Each row of a before or after table is a point. The points were changed in one or more steps. Then noise was added and the rows were shuffled. The steps act on how far a point lies along the listed directions, d1 being the first. Write out the steps. A step turns or swaps two directions, mirrors them in a line or flattens them onto one, adds a multiple of one to another, or multiplies one. Angles are multiples of 10 degrees, from the lower direction toward the higher: turns from -170 to 170, lines from 10 to 170 but not 90. Use the fewest steps. Two steps may share a direction if one is a turn and the other turns, adds or multiplies; they go together, in the order done. Otherwise the lowest direction goes first.

Directions:
(1): [ 0.3, -3.4,  3.3]
(2): [-1.2, -3.2, -3.3]
(3): [ 4.6, -0.6, -1.0]
Before:
array([[ 1.8,  1.4, -2.3],
       [-1.2,  0.5, -1.8],
       [-1.9,  1.2,  1.7],
       [ 1.3,  1.5, -1.8],
       [ 1.3,  0.4, -2.3],
       [ 0.6,  1.5, -3.3],
       [-0.3,  2.0,  0.7],
       [ 0.7,  0.6, -1.8],
       [ 0.5,  1.1,  2.4]])
After (9 x 3):
array([[-1.0,  2.8, -4.2],
       [-2.2,  0.9,  2.1],
       [ 0.7,  2.9, -4.1],
       [-0.1,  0.0,  3.8],
       [ 1.6,  5.0, -5.7],
       [ 0.5,  6.3, -8.0],
       [-1.0,  3.4, -0.5],
       [ 1.0,  4.7, -5.1],
       [ 1.5,  3.1, -4.8]])
Steps: multiply d1 by 3; add 0.3 times d2 to d3

Directions:
(1): [-2.1,  2.1, -0.1, -4.6]
(2): [-3.3,  0.1,  4.1,  1.5]
Before (12 x 4):
array([[-1.0,  0.2,  0.7, -1.5],
       [-1.7,  1.5,  1.2, -1.8],
       [-1.0,  0.2, -1.3, -2.1],
       [ 1.1, -2.2,  0.2,  2.3],
       [ 2.6, -0.2,  1.9,  0.5],
       [-8.8,  0.8,  9.8,  4.5],
       [ 0.7, -2.0,  0.1,  2.2],
       [-1.0,  2.0, -0.1, -2.6],
       [ 0.2, -2.4,  2.5,  5.5],
       [-0.2,  1.3, -1.0, -2.8],
       [-1.0,  0.2, -0.2, -0.9],
       [-1.4,  1.5,  0.9, -1.9]])
After (12 x 4):
array([[-0.5,  1.6, -1.1, -3.2],
       [ 2.7, -0.2,  1.8,  0.5],
       [-0.9,  2.0, -0.1, -2.4],
       [-0.9,  0.0, -0.2, -0.7],
       [-1.3,  1.3,  1.1, -1.1],
       [ 1.1, -3.2,  2.4,  6.8],
       [-1.4,  1.4,  0.7, -1.2],
       [-1.5,  0.4, -1.2, -2.6],
       [ 0.8, -2.1,  0.1,  2.2],
       [ 1.0, -2.3,  0.0,  2.4],
       [-6.3, -2.0,  9.9, 10.3],
       [-0.9,  0.1,  0.5, -1.2]])
Steps: add -0.5 times d2 to d1

Directions:
(1): [-2.3, -1.4,  4.7, -1.6,  4.5,  2.3, -0.3, -1.4]
(2): [-6.0, -0.6,  1.1,  1.2, -3.3, -0.1, -2.3,  2.1]
(3): [ 1.0,  0.9,  0.4, -1.4,  0.9, -3.8, -6.1, -1.7]
Before, 14 rows:
array([[ 4.2, -1.1, -1.0, -1.4,  3.9,  1.9,  2.5, -1.8],
       [ 1.9,  0.0, -1.5, -1.2,  1.7, -0.1, -0.1, -0.9],
       [ 3.0,  0.4, -3.3,  0.1,  2.6,  0.2,  4.7, -0.7],
       [ 2.5,  0.6, -0.3, -2.1,  4.1, -0.9, -1.2, -1.8],
       [ 0.9,  0.4,  2.8, -1.9,  4.6,  1.5, -1.6, -3.2],
       [-1.5, -0.8, -0.2,  1.1, -3.2,  0.8,  1.4,  1.8],
       [ 4.8,  0.4, -4.0,  0.7, -0.5, -3.0,  0.9,  0.5],
       [-1.1,  0.0,  0.3,  1.6, -0.1,  0.8, -0.3,  0.0],
       [ 2.9,  1.1, -1.1, -0.6,  0.3,  0.1, -1.1, -0.3],
       [-0.7,  0.2, -0.9, -0.9, -0.2,  0.5, -1.4, -0.4],
       [-2.3,  0.6, -2.3,  1.9, -1.9,  2.1,  3.7,  2.4],
       [-2.2, -0.7,  2.4,  0.3,  2.5,  5.0,  4.6, -1.1],
       [ 5.4,  0.2, -2.2,  1.3, -1.5,  0.4,  3.7,  1.4],
       [-0.4,  0.7,  0.1,  1.4, -2.8, -3.0, -5.3,  0.1]])
After:
array([[-0.3, -0.1, -1.9,  1.6, -4.7,  0.3,  1.9,  2.1],
       [ 0.0,  1.3, -2.3,  2.4, -5.4, -3.7, -4.9,  0.9],
       [-3.6, -2.0,  7.0, -1.6,  7.5,  7.3,  4.6, -2.9],
       [ 7.2,  2.0, -9.0,  2.2, -5.2, -5.7,  0.4,  1.9],
       [-0.8,  0.4, -0.8, -1.1, -0.3,  0.6, -1.5, -0.2],
       [-1.3, -0.2,  0.7,  1.5,  0.4,  1.2, -0.3,  0.0],
       [-1.7, -1.0,  8.0, -3.7,  9.5,  3.8, -2.4, -4.6],
       [ 4.2,  1.0, -4.5,  0.4,  1.7, -0.9,  4.1, -0.7],
       [ 7.6,  1.6, -6.2,  2.6, -5.0, -1.9,  3.5,  2.6],
       [ 1.8, -0.1, -1.3, -1.3,  1.5, -0.3, -0.5, -1.2],
       [ 1.4,  0.0,  1.4, -2.8,  5.7, -0.7, -2.0, -2.3],
       [ 3.1,  1.5, -2.2, -0.2, -0.9, -0.4, -1.3,  0.0],
       [-0.7,  1.2, -4.5,  2.8, -3.6,  1.3,  4.4,  2.9],
       [ 3.6, -1.3,  0.6, -2.2,  5.6,  2.3,  1.5, -2.5]])
Steps: multiply d1 by 2.5; turn d2 and d3 by -10 degrees
